Every row gives one point. Each copy is the shape, with its points in the same order, turned, moved and blurred by noise. Is it also mirrored, or only turned?

Shape (8 x 3):
[[  2.2  -7.8  -2.1]
 [  1.4  -3.7   8.7]
 [ -1.5  -0.5  -5.9]
 [ -3.5   2.1  -1.1]
 [  2.4   2.7  -2.3]
 [ -0.8  -5.7 -10.6]
 [  1.9  -0.2   1.1]
 [ -2.0  -0.5  -3.3]]
Copy 1, 8 rows:
[[ 0.8 -5.2  7.2]
 [ 3.0 -7.9 -3.9]
 [-0.3  3.8  5.3]
 [-1.0  3.3 -0.7]
 [ 5.1  3.7  1.5]
 [-2.4  2.2 11.2]
 [ 3.8 -1.0  0.3]
 [-0.5  2.1  3.0]]
Copy 1 is: mirrored
Copy 2:
[[  3.5  -7.0  -7.9]
 [  8.0  -7.7   2.8]
 [ -3.5  -2.4  -5.3]
 [ -2.9  -2.7   0.3]
 [  0.8   1.3  -2.3]
 [ -4.0  -4.8 -11.7]
 [  2.3  -2.4  -0.6]
 [ -2.2  -3.2  -2.9]]
Copy 2 is: only turned
Copy 3 (8 x 3):
[[-3.0 -1.8  7.3]
 [-2.2 -9.8 -0.3]
 [-2.0  5.6  2.3]
 [-2.0  2.3 -2.8]
 [ 3.2  1.9 -0.7]
 [-3.4  7.6  8.7]
 [ 0.7 -2.4 -0.6]
 [-2.7  2.7  1.3]]
Copy 3 is: mirrored
Copy 4, 8 rows:
[[-1.6 -5.3 -4.5]
 [ 5.7 -7.8  4.1]
 [-3.6  2.3 -0.5]
 [-1.4  1.3  4.6]
 [ 2.2  2.5 -0.4]
 [-9.2 -0.1 -6.6]
 [ 3.2 -1.6  0.2]
 [-2.9  0.9  0.6]]
Copy 4 is: only turned

Shape:
[[  0.8   2.8  -4.1 -13.4]
 [ -9.9   0.8  -3.0   3.1]
 [ -0.9   1.4   1.6   2.6]
 [ -0.3   0.7  -0.8   4.2]
 [ -2.3   2.6   2.1  -0.7]
 [  0.3   2.2   4.1   4.4]
 [  1.4  -6.3   4.9   2.4]
 [  0.1  -3.3   0.9   5.6]
 [  2.6 -10.6   3.8   0.3]
 [  0.5   1.8  -3.9   0.8]]
Copy 1:
[[11.5  3.2 -3.4  7.5]
 [-3.4 -9.2  1.3  4.5]
 [-1.1 -1.9 -0.9 -2.2]
 [-1.4 -3.4 -2.0 -2.1]
 [-0.5  0.8 -0.9  0.9]
 [-3.5 -0.2 -1.6 -3.7]
 [ 2.0 -1.1  5.1 -7.4]
 [-0.9 -5.2 -0.2 -6.8]
 [ 6.1 -2.6  6.4 -8.3]
 [ 2.4 -3.9 -4.8 -0.3]]
Copy 1 is: mirrored
Copy 2 (10 x 4):
[[  5.6  11.3   0.3  -8.1]
 [-10.8   1.7   2.3  -4.9]
 [ -2.8   0.7   0.5   1.7]
 [ -3.8  -0.6  -1.2   0.2]
 [ -2.5   4.3   2.2   0.7]
 [ -2.9  -0.5   1.2   5.2]
 [  0.4  -6.5   4.7   0.9]
 [ -3.1  -4.4   0.3   1.5]
 [  3.9  -8.3   4.5  -1.3]
 [ -2.0   2.4  -4.4  -1.9]]
Copy 2 is: only turned
Copy 3:
[[  3.7  14.2   4.0  -1.6]
 [ -0.1   1.9 -10.6  -2.6]
 [ -1.4  -0.5  -2.8   1.6]
 [  1.1  -3.2  -2.8   0.0]
 [ -1.3   2.8  -3.3   2.7]
 [ -1.7  -2.9  -2.2   3.9]
 [ -7.3  -3.2   1.5  -1.8]
 [ -2.9  -4.6  -2.2  -2.2]
 [ -8.5  -2.2   4.5  -5.8]
 [  4.0   0.6  -1.6  -1.1]]
Copy 3 is: only turned
Copy 4 (10 x 4):
[[  7.8  -2.6 -10.1  -7.2]
 [ -2.0  -6.1  -0.3   7.1]
 [  0.3   2.1   2.3   1.0]
 [ -2.2   3.4   0.6   2.9]
 [  2.3  -0.5   1.6   0.0]
 [  0.7   4.3   4.3   1.2]
 [ -6.0   3.6   3.9  -4.2]
 [ -5.1   3.9   1.7   1.3]
 [ -9.5   3.5   2.0  -8.1]
 [  0.7   2.8  -5.3   1.6]]
Copy 4 is: mirrored

Shape (12 x 6):
[[ 3.1  3.5 -8.5  0.5  6.8  2.3]
 [ 3.6  3.6  0.2 -3.7 -2.1  2.5]
 [-1.3  0.6 -8.3  2.6  1.4 -0.6]
 [ 3.2 -1.8  9.9 -1.8 -5.1  2.6]
 [ 2.2 -0.7 -7.5  4.0  0.5 -1.0]
 [-3.9 -5.5  1.1  2.0  7.0 -3.1]
 [-0.2  1.0  2.9 -5.6 -2.7  2.5]
 [-0.7  6.0  6.0 -0.7 -6.5  7.3]
 [ 4.2  1.8  6.1 -1.0 -1.7  5.4]
 [-2.1 -0.8  1.5  2.7  4.3 -8.6]
 [ 3.5  4.9  6.0 -2.2 -4.4  2.9]
 [-0.6  1.3 -2.0  4.5  3.0 -1.2]]
Copy 1:
[[  8.0   5.9  -5.8  -7.5   1.9  -1.4]
 [ -2.7   3.3  -6.0  -2.6  -5.0   1.7]
 [  3.9  -0.5  -6.3  -5.3   2.9  -4.7]
 [ -8.7   1.1  -0.4   5.2  -5.1   3.6]
 [  4.1   1.1  -5.9  -2.4   1.6  -6.2]
 [  2.9  -3.7  -2.5   3.6   7.0   2.4]
 [ -4.1   0.0  -4.3  -1.9  -5.1   3.2]
 [-11.2   3.2   1.2  -4.6  -4.8   2.6]
 [ -5.5   5.4  -0.9   0.9  -4.5   3.4]
 [ -0.9  -1.9  -8.2   4.3   8.5   0.1]
 [ -8.8   4.7  -3.5  -1.2  -4.5   1.9]
 [  0.6   1.3  -3.7  -2.0   4.4  -2.7]]
Copy 1 is: mirrored
Copy 2 (12 x 6):
[[-6.0 -0.7 -4.6 -5.1 -1.0  5.6]
 [-3.0 -3.8  0.1 -0.7 -3.3 -4.8]
 [-4.5  5.2 -0.3 -3.1  0.4  2.8]
 [ 3.2 -5.3  5.8  7.2 -4.3 -6.9]
 [-4.1  5.0  0.9 -1.8 -3.3  3.4]
 [ 4.0  2.8 -1.3  5.7  2.8  5.6]
 [-1.6 -3.9  0.5  3.6  0.4 -6.7]
 [-1.7 -7.7  8.7 -0.2  0.6 -7.3]
 [ 0.1 -7.9  4.5  2.9 -4.0 -3.2]
 [ 7.6  4.5 -1.8  0.8  0.6  1.8]
 [ 0.6 -6.9  4.9 -0.1 -3.2 -7.5]
 [ 0.5  1.4  1.4 -1.7  0.1  3.9]]
Copy 2 is: only turned
Copy 3 (12 x 6):
[[-4.6 -2.4  4.5  1.8  7.3 -6.1]
 [ 0.4  1.2 -1.8  1.1  8.0  3.2]
 [-0.8  0.2  5.5 -0.9  1.3 -4.6]
 [ 1.7  0.0 -7.6  2.7  1.7 10.7]
 [-2.2 -0.6  7.0 -0.3  0.8 -1.0]
 [ 1.7 -5.6 -1.4  5.5 -5.0 -3.9]
 [ 3.9  0.1 -5.3 -0.1  5.3  2.8]
 [-1.9  6.7 -8.6 -1.8  5.2  5.6]
 [-2.8  0.0 -6.5  2.4  5.1  6.7]
 [ 3.9  0.0  1.8  9.1 -3.7 -2.2]
 [ 0.0  3.8 -5.7  2.6  6.5  6.7]
 [-2.5  0.8  1.9  3.6 -0.9 -2.5]]
Copy 3 is: mirrored
